Each wall is flat, endless, passes through zero and stands at right angles to its row. A trip goes straight from one point to another. List the walls that it crosses, first one first.

Walls:
(1): 7.4  -4.9
(2): 3.6  -3.8
(3): 4.0  1.4
(4): 1.3  -0.6
(5): 4.6  6.9
(6): -4.1  2.3
(7): -1.4  -1.5
(8): -8.4  -2.2
Trips:
3.6  -7.0 to 1.3  0.3 => 7, 5
0.4  1.8 to 1.5  4.5 => none
9.5  0.6 to 1.6  0.8 => none

Walls:
(1): -8.7  -0.8  7.6  0.8  2.2  7.9  0.2  -2.9  -0.8  5.2  2.0
(2): -4.5  2.4  -1.3  -4.5  -0.2  0.2  -3.2  -4.4  -2.0  -1.8  3.0
(3): -4.3  -0.8  -7.8  3.3  -0.4  2.6  -3.2  -0.9  -0.3  -6.0  -0.4
(4): 3.2  1.7  5.5  0.8  0.3  2.6  -1.0  4.0  -3.1  -1.3  -6.3
(5): -1.4  -0.3  0.1  -3.5  1.8  -3.9  -0.2  -2.3  -3.6  0.0  0.2
(6): 0.3  -4.4  -6.6  -5.8  3.0  -9.3  1.6  -0.5  1.5  3.7  -1.8
(7): 0.7  0.2  -0.5  6.3  1.1  7.3  -0.8  0.5  -0.7  3.7  1.5
(8): -8.6  -4.3  0.3  -2.0  -5.4  2.3  -0.7  -1.4  3.7  1.6  1.9
(9): 3.2  -0.9  7.6  5.7  -2.2  10.4  0.6  2.6  0.0  -6.9  0.5
Trips:
8.5  2.2  -2.5  -3.7  6.0  -2.4  -5.4  6.2  1.3  -0.4  0.2 to 0.5  0.6  -0.9  2.5  -3.9  -2.7  -0.6  2.2  0.4  -6.7  0.7 => 5, 3, 9, 6
-7.3  0.0  -5.3  8.0  -1.7  2.4  1.9  -2.5  -8.3  -0.2  0.4 to 4.9  -3.3  -5.1  -1.5  7.1  3.1  -2.3  4.1  1.7  -6.1  0.5 => 5, 8, 1, 2, 6, 4
3.5  -4.4  -0.6  0.5  0.6  5.0  -0.9  -4.9  5.5  4.4  -8.8 to 0.2  3.8  1.0  3.9  -2.9  8.2  -0.2  4.1  -8.8  3.8  -5.2 => 6, 8, 3

Walls:
(1): 2.0  1.9  -5.9  -7.3  1.3  -3.7  4.7  0.7  2.9  4.0  -0.5  -4.3  2.0  -2.2  -1.3  -6.0  1.9  1.0  -2.9  -2.4  4.3  -0.1  -3.5  7.1
(2): -3.3  -4.7  -5.1  -3.7  1.8  4.9  -2.3  2.7  6.0  5.5  1.8  2.5  3.7  -4.0  -1.0  -2.8  5.1  0.9  2.8  -2.3  6.7  -1.2  -3.8  -3.6
(3): -3.2  1.3  5.3  1.5  -3.6  3.5  -7.2  -8.1  1.6  0.1  -3.6  -1.6  2.7  2.2  -2.3  1.1  -3.5  0.1  5.6  -2.7  3.8  6.4  4.4  1.8
(4): 1.1  -1.9  -4.3  -6.3  2.3  3.7  2.8  1.1  -1.0  -4.6  6.1  1.9  -3.9  1.9  2.4  -4.4  -2.6  -2.5  6.6  -7.9  1.8  0.7  -1.2  -7.3
(5): 0.6  6.6  -4.1  -1.6  -2.4  5.6  5.9  -3.6  8.5  -6.1  -1.1  0.5  7.2  3.7  6.7  2.0  -1.7  -0.1  3.4  4.8  -2.4  4.5  3.6  3.6
Trips:
4.2  -2.4  -2.3  4.6  -0.1  -1.5  -2.6  3.0  5.1  0.5  1.5  -6.2  -3.1  5.7  3.4  -4.9  0.5  -1.0  -5.0  -4.2  -3.4  -1.0  2.3  -1.5 to 5.6  -4.4  5.5  -2.0  -5.4  8.0  -0.2  3.6  3.1  -1.6  2.5  2.0  0.6  1.8  -2.2  8.4  -2.3  2.0  -3.9  2.3  1.6  0.5  0.1  4.6 => 1, 4, 5, 3
-4.1  -0.1  0.5  2.0  -1.5  -1.9  -2.9  5.6  3.7  4.5  -1.4  -1.6  2.1  -0.7  4.5  -0.6  -7.4  -1.2  2.1  2.5  -3.8  -3.4  -5.7  -2.4 to -3.5  -4.8  2.7  0.0  -2.5  6.2  5.7  -0.1  5.7  -1.1  -0.9  2.8  -1.0  -0.8  -0.6  -4.6  1.6  3.6  4.3  -4.1  -3.6  3.1  6.9  3.8 => 5, 3, 4
4.5  -5.9  -0.3  0.0  -6.5  6.2  1.9  -5.5  -0.8  0.7  2.3  -0.3  5.4  -0.5  -4.5  -4.8  -0.4  2.4  8.4  4.1  -7.4  11.9  -4.4  -2.1 to -7.5  2.2  4.6  8.8  -1.7  8.4  -0.1  -5.0  -5.2  2.8  2.2  0.8  2.2  -5.9  1.3  -2.2  2.5  2.0  -7.6  1.1  4.7  -1.9  0.3  -0.9 => 4, 5
6.8  5.3  -6.3  -0.5  4.2  4.5  5.1  3.8  -3.6  -1.7  -2.0  6.6  1.6  1.3  6.7  4.5  2.6  -5.9  2.2  3.3  -0.3  6.8  -3.0  3.0 to -1.6  3.0  1.5  3.3  0.6  3.0  4.3  -0.6  3.3  -0.4  -6.0  3.0  -0.7  3.9  5.2  4.0  0.2  -3.5  6.5  2.9  -1.3  -1.6  -4.0  -3.5 => 1, 3
3.4  -0.7  5.2  3.6  -4.2  8.0  -0.2  -3.3  5.9  4.5  -2.1  -1.7  -1.1  -0.8  2.2  2.4  -4.4  -1.1  -3.2  3.5  -5.7  -3.8  2.5  -3.2 to -5.5  1.9  -1.9  -4.4  -1.9  3.1  4.2  3.0  6.8  -5.3  5.8  2.2  5.9  2.0  -4.1  2.0  -2.0  -5.4  10.2  4.7  4.3  1.4  4.2  2.8 => 2, 4, 1

Walls:
(1): 0.1  -4.7  0.2  1.8  -3.6  4.5  -6.7  -2.8  -4.3  3.1  -0.1  4.6  2.1  2.8  -2.4  -0.4  -4.8  -0.1  -2.1  1.7  -7.4  -4.5  -9.3  3.7  -6.4  4.0  -3.2  0.9  4.5  -4.7  2.6  -4.4  1.5  2.7  -2.2  -4.9  0.1  -6.8  -6.8  -0.8  4.0  -8.8  6.1  -0.5  -2.3  -1.6  3.4  11.8
(2): -5.1  -3.1  2.9  -0.7  -1.2  -1.1  4.1  -4.5  -2.3  -4.5  -2.4  -0.4  0.2  -1.2  2.4  1.2  -5.4  -0.5  0.4  4.4  -6.3  -11.2  -9.5  3.3  -3.3  5.6  0.8  -0.3  1.1  -0.2  -1.9  -6.4  2.1  -4.0  1.1  6.5  3.6  1.2  -4.0  0.8  1.3  -1.9  3.4  5.4  0.3  0.1  1.8  1.6
(3): -0.2  5.4  0.2  1.8  -3.0  -0.1  6.5  -1.0  2.2  -2.4  -0.2  0.9  -0.1  -5.9  -5.0  7.5  -0.4  3.2  2.2  0.3  5.7  -3.9  -6.6  0.4  -4.0  -1.7  -0.5  -0.1  0.5  -2.9  0.0  3.5  5.1  -2.1  2.2  -2.4  2.4  4.2  -1.8  1.3  -2.1  -0.9  0.6  -5.4  -0.7  5.5  -2.2  1.2
(4): 5.4  -3.8  0.5  -5.3  3.7  1.0  -2.5  -0.1  -3.1  9.1  -1.9  -6.4  2.1  -3.4  -8.9  4.5  -1.8  1.3  -2.8  4.0  -6.3  -5.1  -0.6  -6.1  1.0  -2.4  1.6  -3.3  -5.3  4.5  2.5  -4.2  -3.5  4.3  4.6  4.2  -1.2  2.0  -9.9  -3.4  -5.5  1.5  -3.9  2.0  -2.1  0.5  4.3  4.7
(5): 3.8  -2.4  -3.0  1.7  -0.4  9.3  -0.4  8.0  6.5  -4.5  0.6  -1.9  0.2  -3.2  -1.4  0.4  -8.6  -5.6  -3.5  -2.2  -6.1  -0.4  -2.1  7.3  -2.2  0.3  4.9  -10.4  5.4  -1.6  -1.0  -0.3  0.3  -4.5  5.4  -1.3  6.7  -5.1  -2.1  6.6  0.7  4.9  -4.5  -3.2  -0.1  1.6  1.8  1.8
(6): -2.6  -4.7  -0.1  0.7  -0.7  -5.1  1.4  -3.1  -0.1  0.4  -2.7  -6.2  -3.5  1.5  0.5  3.0  -3.6  6.3  -2.8  -1.3  9.5  0.4  1.6  2.0  -7.7  0.9  -1.7  1.6  1.3  -3.2  -4.5  -1.0  4.0  0.5  3.4  1.8  1.2  -1.4  -4.8  -5.2  3.3  5.3  -0.2  2.5  -2.4  3.3  -4.2  -0.1
(7): -1.8  6.6  2.6  -1.1  -0.8  -5.8  2.1  -2.0  3.5  -5.1  -2.2  5.0  1.6  1.2  2.0  1.4  1.1  3.0  -1.5  -4.8  -1.5  1.8  -3.2  2.9  6.0  1.1  -7.5  2.1  -6.0  -7.9  6.6  -4.9  0.1  -4.5  -3.6  3.0  7.6  -2.1  4.3  -4.7  3.6  1.4  -0.9  6.4  -7.5  -4.6  3.1  -2.4
(8): 3.2  2.4  6.1  0.3  4.1  -5.9  2.0  -8.2  0.1  1.0  -0.5  -2.1  -1.8  -2.6  -0.2  3.2  -0.2  -4.6  -0.6  -0.9  5.5  -3.2  2.5  -1.1  9.9  -1.5  0.6  6.9  4.6  -4.3  -6.0  3.6  0.8  1.0  4.0  1.0  0.6  -3.8  -1.7  -1.2  -8.3  -2.7  1.5  2.7  0.8  1.2  -0.8  -1.5
Trips:
5.9  0.9  5.0  3.9  0.3  0.6  3.9  3.0  -4.4  2.5  1.6  1.8  3.1  -2.6  6.6  5.2  -1.0  -3.1  -6.0  -3.6  1.8  -0.2  0.2  -4.9  -1.5  0.2  6.7  3.0  2.6  1.5  4.8  -9.7  3.3  5.2  -3.7  6.2  2.0  2.9  2.6  2.5  4.2  6.9  1.0  2.2  2.6  2.4  1.9  -2.0 to 7.1  -2.8  -1.5  -1.1  3.1  5.3  0.1  2.3  -2.2  1.1  -5.0  4.7  3.9  2.2  -0.1  8.5  2.2  -0.8  -5.2  4.1  0.7  7.2  2.3  10.0  -9.0  0.8  -2.9  0.7  6.0  -4.3  -1.8  -7.1  -3.3  3.3  6.5  4.6  -5.1  -3.0  -1.8  6.0  4.7  -4.7  -2.1  5.8  3.3  4.3  -0.9  -10.8 => 7, 1, 4
4.0  -1.7  -1.5  6.6  -0.7  -4.1  4.3  -6.3  0.8  0.1  2.7  -1.2  0.2  -3.0  2.5  -4.6  -0.8  3.0  -0.7  3.7  -2.5  1.9  -3.5  -1.0  0.4  -9.3  -3.0  4.3  1.1  9.1  1.7  9.2  1.2  6.8  3.7  6.0  -5.1  0.5  2.1  -4.2  2.7  4.3  4.4  2.6  3.4  -3.6  -4.2  6.3 to 3.0  3.6  2.0  4.5  8.0  -1.8  -1.3  -2.3  6.6  0.4  3.5  -1.4  2.9  2.5  -5.5  -0.3  -0.2  5.4  -2.2  -1.7  6.9  1.5  5.3  -5.4  4.6  -2.3  -4.9  4.5  -1.3  -1.4  -8.1  1.8  5.4  6.3  4.6  -6.0  -1.7  7.2  -1.1  -6.3  -0.1  2.0  2.0  -1.3  -5.5  3.9  -2.0  -2.2 => 3
2.1  1.9  -3.9  -5.5  7.5  4.7  3.2  -7.6  1.0  3.3  7.0  5.9  2.3  -1.1  -3.8  -1.4  2.3  0.5  0.0  -3.3  2.0  3.8  -1.9  -1.5  1.6  -2.5  -2.1  -0.6  -5.1  8.6  -7.5  1.8  -2.5  0.5  -5.2  3.6  -5.7  3.8  -4.3  -1.1  2.0  2.3  1.3  3.0  -2.0  0.7  5.5  2.2 to -2.3  2.3  -1.1  0.9  6.5  -1.1  1.5  -0.2  -1.6  -7.8  -4.2  -0.5  -1.7  1.1  -1.4  -4.9  5.1  4.1  -1.4  -1.3  4.0  1.4  -7.1  3.1  4.5  -5.0  -3.1  3.0  2.3  -0.3  5.3  -1.8  -5.8  1.2  -1.8  -9.3  4.6  4.0  -2.8  2.3  -0.7  -1.3  -2.2  -2.0  -0.2  1.8  -0.4  -1.2 => 7, 3, 8, 4

Walls:
(1): 0.2  -1.0  -1.9  3.1  -0.4  -6.5  -0.4  1.1  1.3  0.6  -4.5  -2.3  -0.3  -6.7  5.5  5.6  2.0  -6.2  -1.4  -8.9  1.0  6.6  -2.7  -0.5  0.4  7.8  -0.6  -0.7  -0.2  0.9  0.3  -0.4  -0.8  -4.8  -1.8  -3.7  -3.1  3.3  -2.0  0.6  2.1  4.0  1.8  -3.0  -0.2  -3.4  -1.8  0.0
(2): 0.4  9.4  -3.0  -4.2  1.1  2.9  4.1  1.1  1.4  -1.2  -2.3  3.2  0.2  -1.1  6.6  -5.7  -7.5  -5.1  -5.2  -0.3  -10.4  -2.9  1.2  -4.4  5.0  -2.2  3.1  4.1  -4.4  3.2  -1.7  1.9  -1.1  1.4  -6.6  -3.2  -6.9  -4.6  1.7  -5.2  4.5  5.4  4.3  0.1  -2.8  -3.2  -9.3  3.9
(3): 2.5  6.1  9.1  2.8  -5.9  0.9  -1.7  4.5  -5.0  -3.4  3.2  -5.5  -3.3  2.4  3.3  -1.3  -9.4  -4.1  0.3  -4.9  -1.0  0.4  0.8  7.9  -3.7  -2.6  -2.4  2.1  5.4  1.4  -2.5  -6.5  0.3  0.4  0.7  -1.7  4.3  -2.1  0.6  1.4  -1.0  -0.4  -4.6  6.3  -5.4  -5.1  -3.9  -0.4
(4): -4.9  4.9  3.4  -1.5  -1.6  3.3  2.2  7.7  -5.4  4.0  -8.5  2.7  1.8  -4.3  4.3  -1.6  -3.9  4.8  1.6  -4.3  -4.4  4.4  5.3  3.5  1.0  3.1  -0.3  -1.8  2.6  4.6  5.5  -1.4  -4.0  4.0  9.2  -6.6  0.9  3.0  -3.6  -1.2  5.2  3.0  1.5  2.1  1.4  -1.1  5.2  4.0
(5): -2.5  5.2  2.1  -3.8  -6.0  2.3  0.5  1.8  0.0  2.0  1.5  -0.7  -1.7  -1.7  8.7  -4.9  1.2  -2.7  -2.8  -3.7  -1.3  -1.7  -2.8  -6.1  3.4  -0.8  3.2  -3.2  -0.7  1.4  -3.7  2.5  -1.0  -0.4  -3.5  -3.7  -3.2  -1.3  -8.0  2.9  -1.9  -1.2  -2.3  3.4  5.6  -3.9  -4.9  9.2
(6): 1.3  0.3  1.7  6.1  1.6  -1.5  1.5  -9.2  2.1  -1.6  -3.7  5.3  -4.9  0.0  -4.3  -2.3  -3.8  7.5  1.6  -1.9  0.4  0.5  0.9  -3.5  -7.5  -1.9  0.9  1.1  -0.7  1.4  -6.3  -2.5  0.3  3.0  1.1  -0.5  2.9  6.1  -1.8  -0.9  -0.7  0.7  -2.7  -4.5  -6.3  -0.5  -2.0  6.2
(7): 2.1  -4.2  -0.8  -6.0  3.5  1.9  -10.9  -3.5  -0.1  -0.5  -3.2  -6.6  -1.3  -6.0  -1.7  5.6  -6.2  4.8  2.2  0.6  -8.5  14.5  -8.6  5.5  -9.5  -5.3  4.5  0.4  2.4  0.5  1.4  -0.2  -0.2  7.4  4.0  -0.2  3.0  0.6  0.3  -4.8  0.0  2.9  -9.9  -0.5  4.4  3.0  -5.4  0.9
(8): -5.7  4.3  2.0  -9.4  4.3  5.9  -3.2  6.4  1.0  1.3  -1.5  -8.0  1.2  -2.7  -3.4  3.0  4.0  -1.2  -3.2  5.6  -6.8  -0.6  2.8  -1.6  -4.6  -0.9  1.8  -2.4  5.6  0.5  -3.8  6.5  0.5  -1.2  4.0  5.4  -6.3  0.6  6.7  -1.6  -2.3  -1.1  -1.0  0.7  -0.4  0.4  -5.7  0.8
(9): 2.2  -3.8  -3.9  -3.4  -9.1  2.9  5.4  -0.1  7.6  1.2  -3.3  5.9  6.8  3.0  -2.8  -0.4  -2.5  7.1  -0.7  -5.4  -4.8  4.3  -3.1  3.0  -3.5  2.7  -0.8  -0.8  0.4  0.0  5.1  -0.4  -0.7  2.1  -0.8  -10.5  -5.7  -6.9  0.5  0.3  6.8  -2.9  5.5  0.5  6.4  -1.3  -5.4  1.4
(10): -2.6  3.9  5.1  0.8  1.3  9.3  2.7  2.2  3.0  9.5  0.4  -0.1  -0.2  -2.9  -3.4  -4.3  2.1  0.8  -7.1  -0.2  -2.2  5.1  -4.7  -5.8  6.0  -4.7  5.2  -2.9  -7.6  6.8  2.2  -6.9  -1.0  -3.6  1.2  9.2  1.0  4.8  0.2  2.8  4.1  1.4  6.4  2.1  -2.2  7.4  -1.9  -0.5
Trips:
-0.3  4.3  -1.4  -1.0  10.0  -0.3  -1.0  2.1  -3.0  -2.1  4.7  8.0  1.5  4.2  -1.4  1.0  5.3  -2.4  1.2  0.0  -8.6  -0.9  5.2  4.4  -2.8  -2.1  -2.8  -6.9  1.3  -3.1  -5.7  -0.3  -3.7  -1.4  -1.2  -2.6  7.9  -3.5  -0.9  1.4  -5.5  8.4  5.4  5.0  -1.0  0.7  5.5  -4.9 to 4.9  -7.0  3.6  -2.8  5.5  -2.0  5.8  1.5  -1.9  -2.7  3.0  -6.5  6.4  7.1  0.1  -2.4  4.1  -3.9  4.0  3.1  1.6  -3.0  -1.1  8.4  -7.3  -1.9  -2.6  -1.5  -5.3  -4.5  -1.0  1.1  -2.1  4.8  0.8  -4.2  -1.0  3.5  -9.5  2.3  0.8  -7.7  -3.5  -7.9  -2.0  4.8  2.3  0.5 => 4, 8, 3, 7, 6
-1.1  2.3  1.5  -0.8  -2.3  -6.0  -5.1  2.1  2.3  -3.6  7.5  -3.3  4.0  3.7  -0.2  7.6  5.2  -6.4  -4.9  3.1  -2.5  -8.5  -3.6  5.9  1.7  -0.1  -0.5  -5.3  1.8  -3.2  1.0  -2.4  0.3  0.6  0.0  -0.6  -0.6  9.0  -1.0  -1.0  -0.6  -8.7  0.2  2.3  -2.1  -4.7  0.9  -4.7 to 2.0  -7.8  0.5  -0.9  -2.9  2.6  0.6  -0.5  -5.6  9.1  5.4  -4.3  0.4  -1.7  2.4  4.4  -9.3  -1.5  -2.7  2.3  -6.1  -4.6  -1.9  0.9  -3.6  6.0  -5.4  -2.0  2.5  -1.9  1.2  2.7  -2.3  -3.7  -3.2  -2.0  0.5  -5.8  3.1  -2.4  -8.2  -5.2  0.4  0.6  5.6  -0.3  4.9  1.5 => 1, 5, 9, 7
